Each row of a before or after table is a point. One or more steps were done to the points. Then noise was added and the rows were shuffled. The steps act on columns, c1 being the first. What was done? A step turns or swaps two columns, mirrors them in a line or flattens them onto one, adds a multiple of one to another, or multiplies or shifts one. Angles are multiples of 10 degrees, from the lower column toward the higher: turns from -170 to 170, lines from 10 to 170 but not 90. Use the fewest steps. Two steps may share a column if one is a turn and the other turns, adds or multiplies; they go together, in the order done. Otherwise the lowest column goes first.

Before (11 x 2):
[[-53 -23]
 [-79  -3]
 [-51 -11]
 [ -7  -1]
 [-24 -35]
 [ 39 -29]
 [ 46 -24]
 [ 26  -3]
 [-22 -21]
 [ 29 -59]
 [ 15  31]]
After (11 x 2):
[[ 41 -39]
 [-20 -57]
 [ 38 -45]
 [ -8  -4]
 [-53 -18]
 [ 11  48]
 [-82  -3]
 [ 26  -2]
 [-19 -28]
 [-53 -31]
 [ 28 -93]]
Steps: multiply c2 by 1.6

Before, 10 rows:
[[-42  10  63   4 -59  14 -25 -19]
 [-59 -26 -34  -7 -36  13 -17 -54]
 [-13  36 -37 -47   3  -2  56 -16]
 [-24  77 -60 -43 -69   9  61  24]
 [ 13  -7  10  36  -2 -22 -86   3]
 [ 50  40  -2  49  18 -42  -9  16]
 [-26  26  17  18  11  55 -35 -31]
 [-26  31  -2  85  81 -28  26  -1]
 [-52  44 -35 -31  -9 -10 -60 -66]
 [-16  45  30  79 -34  15  95 -44]]
After, 10 rows:
[[ 11  -6   8   7   4 -44 -79   4]
 [ 52  45   0   1   0 -63  -8  18]
 [-32  77 -26 -23   1  42  62  23]
 [-51  51 -16 -28   2  18 -58 -69]
 [-24  36  -3  32   2 -84  27  -1]
 [-13  40 -12 -31  -2  34  56 -18]
 [-59 -22 -14   6   0  15 -14 -55]
 [-24  27   7  52   4  14 -34 -25]
 [-48   7  25  14   2   7 -28 -21]
 [-18  49   8  62   0 -53  95 -41]]
Steps: multiply c3 by 0.4; turn c4 and c6 by -50 degrees; multiply c5 by 0

Before (8 x 12):
[[-25  12 -23 -23  24  38  -8 -26  24  13  38   0]
 [-95  -5  39  71  -1 -23 -30  -5 -36 -20  -2  10]
 [-45  14  24  31  17 -24 -14  16 -40  34  20 -52]
 [ 13 -11  -6 -36  -1   8 -16 -10  16  -3 -48 -22]
 [-20  17 -12 -22  -2  59  27   2   7  13  24  -3]
 [ 15  27 -31   0  20  43   0  -3  -1  25  14   3]
 [-45  -2   0   8  36 -17 -21  55 -38  33   7 -26]
 [-42  31 -10  -9 -21  16 -25 -16  19  14 -18   7]]
After:
[[-96  43   6  72 -20 -16 -23  40 -36 -20   9  -1]
 [-24  25  25 -59  13  27 -21 -23  25  12  -6  38]
 [ 15  19   3 -30  16  30 -13 -31  -2  24   0  13]
 [-45  37 -16   7   4 -18 -22  24 -39  34 -54  11]
 [-43  53  16  22 -32  11  -6 -10  20  13   9 -16]
 [ 12 -18  10 -35 -11   5 -13  -5  17  -2 -14 -51]
 [-45  20 -55 -46  15 -13 -39   0 -39  33 -27   3]
 [-19  28  -1 -19  16  43  22 -12   6  13  -7  22]]
Steps: add -0.5 times c1 to c2; turn c3 and c8 by 90 degrees; add -1.5 times c5 to c4; turn c5 and c7 by -40 degrees; multiply c6 by 0.7; mirror c11 and c12 in the line at 50 degrees

Before (12 x 24):
[[ -1  -7 -13   0  -8  -6   9 -16  -9  11  -3   2 -23  -6  34  10 -14   2
   12 -35 -15 -11   7  21]
 [ -6   3  14  19  11  -1  12   7  -5  -5  -1  28 -27  -5   4   4   1   7
   10   4 -13 -11   4   5]
 [ -5  -9  -4  -5   0   0   7 -13 -12 -22  -6  -5  26   9  -5  -3 -11   8
   11  -1 -12 -11   0  28]
 [ -1 -18   4   4   6 -27  11 -19 -10   5  -5  -8 -21   5 -19   3 -17   8
   10 -15 -19  -2   3   0]
 [ -7  -7  16  -4  -1  -3  14   8  21  10   9   5 -22   5 -19   9 -13 -25
    6  -1   5   4  17  -3]
 [ -5  -7  13  11   5 -54   9   1 -13  12  -2 -10  29  15 -19   1  -2   1
  -25  10 -13  -7   6   4]
 [ -6 -12   4   0  -6   1 -95 -14  -2   9   3  -5 -15  17 -22   8 -20 -13
    7   7   0 -18  18  -2]
 [  1   2  -3   2  -2   1  17  -8  19   0  -7  -3 -19 -16 -24   8   4  -5
   13   8  -9 -17  14  -3]
 [  9  -4   6  -1  -1 -16  14   1   2   8  14  -6 -10   1  14  -5 -14   9
    7   5 -18 -11   6   1]
 [  6  23   8  -3  -7  -7   4 -19   0 -16  -9  -8 -27   3   0  -3  -9   4
  -19   7 -16 -16   2   3]
 [ -1   6  16   8  14   1   7 -10 -12  -4  18  -2 -28 -33 -19  13  20  -5
  -14   8 -13 -12   1  26]
 [ -5 -16  12   6  24   2  11  -1  22  10   5  19  -4   9 -22  -2 -18  -5
    7  -3   7 -15  31  11]]
After:
[[ -8   3  -4 -27  11  -1  11   8  18  -5  -1 -21  20  -5   4   4   1   7
   16  14   5 -10   4   6]
 [ -2 -18  15   0   6 -27  11 -19  19   5  -5  14  13   5 -19   3 -17   8
   21   4   3  -2   3   0]
 [  8  23  -7   6  -7  -7   4 -19  14 -16  -9   6  24   3   0  -3  -9   4
    8   8 -23 -15   2   6]
 [ -6  -7 -10  -5   5 -54   9   1  -3  12  -2  19 -32  15 -19   0  -2   2
    4  13 -28  -6   7   5]
 [ -4   2  -7   2  -2   2  17  -8  -7  -1  -7  10  25 -16 -24   8   4  -5
   13  -3   9 -17  14  -1]
 [ 11  -4  -5   1  -1 -16  14   0   3   8  14   1  10   1  14  -5 -14   9
   20   6   0 -11   6   3]
 [ -6  -7  35  -4  -8  -6   9 -16  19  11  -3 -11  15  -6  34  10 -14   2
   18 -13   7  -7   7  22]
 [ -3 -10   1   7  -1   0   7 -13  -3 -22  -6   5 -28   9  -5  -3 -11   9
   15  -4   6  -5   1  29]
 [-12  -7   1   4  -1  -3  13   8  -7  10   8   0  30   5 -19   9 -13 -25
   -3  16   7   4  17  -4]
 [ -4 -16   3 -10  24   2  11  -1 -16  10   6 -10  15   8 -22  -2 -18  -5
   -4  12   8 -13  31  14]
 [ -7   7  -8  -5  14   1   7 -10  24  -3  19  10  18 -33 -19  13  20  -5
    8  15 -17  -7   1  28]
 [-10 -12  -7   4  -6   2 -95 -14   9   9   3  11  12  17 -22   8 -20 -13
    3   4   7 -18  18   1]]
Steps: add -0.5 times c16 to c1; turn c3 and c20 by 90 degrees; add 0.3 times c15 to c12; turn c4 and c12 by 160 degrees; turn c9 and c13 by 150 degrees; turn c19 and c21 by 70 degrees; turn c22 and c24 by -10 degrees
